Every row gives one point. The points of each table are mixes of a few directions, plus a little noise. How many directions does each table use, and how many do they share? Where both have some left over, give the other angles between the two spaces (their principal angles), to ten degrees, smallest first.

First:
[[-0.04 -1.36  0.28]
 [ 0.08 -0.30 -0.17]
 [-0.07  0.75  0.10]
 [ 0.26 -0.08 -0.65]
 [ 0.03  0.32 -0.13]
 [-0.17  0.67  0.36]
 [-0.08  0.00  0.21]]
Second:
[[-0.04  0.58  0.04]
 [-0.18 -0.95  0.60]
 [-0.10 -0.20  0.27]
 [ 0.04  0.61 -0.17]
 [ 0.29 -0.05 -0.73]]
Directions: first 2, second 2, shared 2

First (7 x 4):
[[ 0.18  0.15 -0.49  0.53]
 [ 0.33  0.28 -0.91  0.95]
 [-0.19 -0.17  0.55 -0.57]
 [-0.19 -0.17  0.54 -0.57]
 [-0.21 -0.18  0.58 -0.61]
 [ 0.16  0.14 -0.44  0.47]
 [-0.07 -0.06  0.18 -0.19]]
Second, 8 rows:
[[ 0.60 -0.16 -0.42 -0.18]
 [-1.03  0.26  0.73  0.30]
 [ 1.30 -0.32 -0.91 -0.38]
 [-0.06  0.01  0.04  0.02]
 [-0.41  0.10  0.29  0.12]
 [ 0.03 -0.01 -0.03 -0.01]
 [-0.57  0.15  0.40  0.17]
 [ 0.13 -0.04 -0.10 -0.05]]
Directions: first 1, second 1, shared 0; angles 70

First:
[[-0.03  0.02  0.00  0.02 -0.02  0.03]
 [ 1.24 -0.17  0.41  0.40  0.15  0.16]
 [ 0.13 -0.04  0.03 -0.02  0.05 -0.07]
 [ 0.58 -0.05  0.22  0.34  0.00  0.27]
 [-0.97  0.17 -0.29 -0.14 -0.21  0.09]
 [ 0.24 -0.24 -0.08 -0.79  0.44 -1.04]
 [-1.19  0.31 -0.29  0.19 -0.43  0.55]]
Second:
[[ 1.04 -0.20  0.30  0.11  0.24 -0.14]
 [ 0.84 -0.04  0.33  0.58 -0.04  0.49]
 [-0.65  0.10 -0.21 -0.20 -0.09 -0.07]
 [ 0.57 -0.15  0.14 -0.10  0.21 -0.27]
 [-0.81  0.07 -0.29 -0.42 -0.03 -0.31]
 [ 0.64 -0.19  0.14 -0.19  0.27 -0.42]
 [-1.15  0.38 -0.22  0.52 -0.57  0.97]
 [-0.47  0.03 -0.18 -0.30  0.02 -0.25]]
Directions: first 2, second 2, shared 2

First (7 x 8):
[[ 0.27  0.45  0.38  0.31  0.06 -0.76  1.04  0.04]
 [-0.19 -0.32  0.17 -0.18 -0.35 -0.03 -0.15 -0.13]
 [-0.15 -0.40  0.22 -0.29 -0.48 -0.17 -0.05 -0.13]
 [ 0.02 -0.24  0.28 -0.24 -0.44 -0.44  0.30 -0.07]
 [ 0.40 -0.11 -1.09 -0.52  0.46  0.81 -0.99  0.41]
 [-0.06  0.44 -0.46  0.46  0.79  0.79 -0.53  0.11]
 [-0.29  0.18  0.50  0.45 -0.04 -0.20  0.38 -0.22]]
Second, 8 rows:
[[-0.47  0.26 -0.14 -0.64 -0.63 -0.10 -0.62 -0.29]
 [ 0.11 -0.20  0.12 -0.14  0.04 -0.03 -0.16  0.07]
 [ 0.57 -0.73  0.44  0.14  0.31 -0.26 -0.27 -0.03]
 [-0.13  0.12 -0.42  0.38  0.48  0.12  0.31  0.80]
 [ 0.18 -0.06  0.40 -0.25 -0.71 -0.39 -0.01  0.10]
 [ 0.46 -0.43  0.02  0.61  1.39  0.66  0.36 -0.54]
 [ 0.07  0.14  0.27 -0.46 -0.36  0.23  0.26 -0.12]
 [-0.79  0.93 -0.70  0.35 -0.54 -0.20  0.15  0.04]]
Directions: first 3, second 5, shared 0; angles 30, 30, 60
